Rows are points. A path goes straight from each point to the next, and from the last back to the first. The post is the endless flat space through its rows: a point in 2 columns, a line in 3, a plane in 4, and so on, so that a path can go around it. How many times does the path go around the post? Going back the other way cancels.

Post (2 x 3):
[[-30  23  40]
 [  3  52 -58]]
Path:
[[  -8   88   37]
 [  15   39   40]
 [  27  -22  -12]
 [ -33  -37  -44]
 [ -64   12  -28]
 [ -48   66  -35]
 [  -7   85  -23]
 [  49   52   46]
 [  44   18   -8]
 [  27   25  -50]
 [  17   38    5]
 [   7  -30  -14]
 [ -30    7   -7]
 [-106   24   13]
 [ -46   86  -41]]
Times around: 2

Post, 7 rows:
[[ 25 -29 -62  51 -19  26 -16  76]
 [  7 -41  47 -53  -7  64  24  27]
 [  7  18  27 -37   4 -56  89 -45]
 [ 17  16  15 -47 -19 -28   3  -5]
 [ 34   0 -25 121 101 -83   1 -27]
 [ 33 -34 -35  44 -41  51 -23  14]
 [ -8 -17  82  36  12 -11  31  13]]
Path:
[[ 38  33 -22  25   7  14  33  -3]
 [-30  16  42 -17 -16  13  49   8]
 [-57 -31 -70  25 -31 -12  67  31]
 [-32 -66  -4 -21 -38  30 -11 -21]
 [ -9 -30 -12  41  -2   9  95 -31]
 [ 15  58 -69 -21   3  27 -20  -1]
 [ 75  12  41 -37  50  24  49 -22]
 [ 57 -40  29  17   0  15  -7  46]
 [ 30 -44  22  -2 -21  22  -4 -47]
 [-17 -42 -31 -56 -12 -48  16  -3]
 [-24  27  59 -23  -5   6  25 -86]
 [  8  28  34   4  20 -29  26 -40]
 [ 29  24  -9  59 -54 -33  34  -9]
 [ 72  28   3   2 -17  -3  -4  48]]
Times around: 1

Post (11 x 12):
[[ -64  -49  -27  -23  -98  -89  -77  -51  -68   53  -12    6]
 [  19  -18   88   28   65 -106    6   -9  -35  -37  -70  -33]
 [ -85  -57 -103  -57  -31  -23 -121    0  -13    4   38  -12]
 [ -42   -3  -56    7  -13   16   39   17  -37   19    3  -36]
 [ -41  -29  -74   -7   28   30   53  -17   24   32 -110   19]
 [ -59  -45  -37   44  -18   14  -40  -23  -32  -33  -13   37]
 [ -92  -20  -53   15    4    2  -87  -11  -70   70  -10   18]
 [ -12   -4   68  -47   95  -65   76  -82  -39  -53   19  -29]
 [ -32   -8   39    1   54   22   99   37   43   19  -54   62]
 [  12  -36  107  -20   72   29   53  -34    6  -17  -29  -46]
 [ -35   -2   74   61   73  -25   65  -52   56   19  -24  -16]]
Path:
[[ -52   19   49    9   46    1  -40   22   -5    5  -42  -13]
 [ -68   43   34  -23   39  -36   72   -1  -34  -25  -40  -42]
 [ -43  -49    8  -10   74   -8   47    7  -60  -54 -100    7]
 [ -28  -57  -24    1    7   41   22  -24  -22   41  -13  -63]
 [ -16  -63   32   10   37   15  -12    3   28   11   66   13]
 [  19  -53   15    8  -49  -18    7  -31   28  -12  -78   68]
 [ -67   45   12   20  -10   -9   23  -54  -29   73   55  -32]
 [ -40  -33    5  -24   36   46    7  -56    6  -49    9  -75]
 [ -35  -16  -17  -42  -13  -42   87  -23  -44    0  -14  -79]
 [ -18 -102   78  -18   53   33   -5   21   -9  -27   -7  -31]
 [ -21   -2   -1   14   23  -38   76   49   -9    1   14    5]
 [   7   -3  -85    3   14  -19  -14  -46  -41  -14  -11  -27]
 [ -51  -20  -10  -30   12   -2  -44  -19    7   -1   -8   11]
 [ -63   14    7  -10   -9  -28   -5  -18   -5  -21  -24    0]
 [ -76   10   -8    6   30  -27   43   34  -45   12  -72  -16]
 [ -40  -45   39   -3   25  -12   48   26   20   -5  -30   22]
 [ -24  -77  -70   50  -43  -65   34  -76  -39  -21    6  -46]
 [  57  -57    2    6   41  -31   18  -46  -44  -45  -55  -32]
 [ -17   -8   21   -8   13   -6   35  -52   63   -5   -3    5]
 [ -11    6    6  -16   35  -48   15  -46   34  -59  -41  -48]
 [ -78   11  -21   10    0  -27   26   -5  -58  -29  -42  -32]
 [ -53   13   48  -34   43  -31    3  -46  -54  -34   31  -23]
 [ -28   -6  -30  -15   10   -7    9  -49   34  -30  -16  -55]
 [  -1   15  -83  -80  -12   -2   89   -7  -52   33  -43    6]
 [ -22  -29   48   17   45   25   36  -47   15    8   45  -28]
 [ -39  -50  -16  -28    9    7  -31  -13  -79   33    1  -11]
 [  14  -13   21   29   -3  -50  -16    7   19   39   28  -72]
 [ -41    0  -74   41   25  -21   -9   -2   18  -11  -39  -10]]
Times around: 3
